Each row of a before or after table is a point. One or more steps were done to the points. Then noise was added and the rows were shuffled. The steps act on columns, c1 being the first. Write out the steps. A step turns or swaps two columns, mirrors them in a line or flattens them onto one, adds a multiple of one to another, or multiplies or shifts one. Angles are multiples of 10 degrees, from the lower column toward the higher: turns from -170 to 170, lines from 10 to 170 but not 90. Use the fewest steps. Two steps may share a column if one is a turn and the other turns, adds or multiplies; they go together, in the order done. Otherwise the lowest column goes first.

Before:
-2.3, -0.5
-3.5, 0.0
4.7, 8.5
-6.4, -3.5
1.9, 6.5
-2.2, 1.7
-8.4, 2.2
-6.7, -1.2
-7.3, 6.2
After:
-0.9, -1.8
-7.2, -5.0
-3.5, 5.3
-1.5, -7.2
-2.9, -0.6
-3.6, 8.9
-2.4, -2.8
-9.2, -1.4
-3.3, -6.0
Steps: turn c1 and c2 by 50 degrees

Before (9 x 8):
6.1, 6.9, 4.2, -0.7, -6.4, 2.2, 3.5, 4.4
-4.1, 1.1, -2.6, -2.5, -1.6, 2.6, 0.8, 4.1
-1.3, 1.8, 2.0, -5.7, 1.1, -4.5, 6.5, 9.4
1.9, -3.3, -0.6, 0.1, 12.7, 1.7, -3.2, -4.7
-0.8, 1.4, 0.4, 3.9, 9.4, 5.8, 3.3, -0.9
-6.1, 6.2, -2.0, -2.9, -0.2, 2.7, 11.0, -5.8
1.3, 2.7, 1.2, 4.3, -3.5, -4.5, 7.5, 3.7
-4.6, 5.3, 2.8, 0.0, 5.6, 2.1, -0.1, -2.3
2.9, 6.4, -6.9, -0.8, 2.5, 0.7, -2.4, 3.1
After:
3.3, -8.9, -0.4, -3.2, 2.6, 5.9, 0.8, 5.8
-1.2, -4.0, 0.2, -2.7, -1.2, 6.3, -0.4, -4.6
-1.3, 4.0, -0.4, -0.8, 12.5, 4.0, 1.8, 4.8
7.4, -0.6, -0.7, -2.1, 2.6, 2.5, 0.3, -3.3
1.3, -2.8, -0.9, -4.9, 1.9, -10.2, -0.7, -9.9
0.6, -2.1, 1.2, 3.9, 9.9, 14.6, 1.5, 0.0
3.0, -0.4, 0.4, 3.5, -1.7, -11.9, -0.7, -3.6
2.8, -7.3, -0.2, 0.2, 5.7, 5.8, 1.3, 2.1
9.0, 2.1, 0.5, 0.5, -5.7, 5.6, -0.5, -4.1
Steps: mirror c1 and c2 in the line at 30 degrees; flatten c3 and c4 onto the line at 80 degrees; flatten c5 and c7 onto the line at 10 degrees; multiply c6 by 2.5; multiply c8 by -1
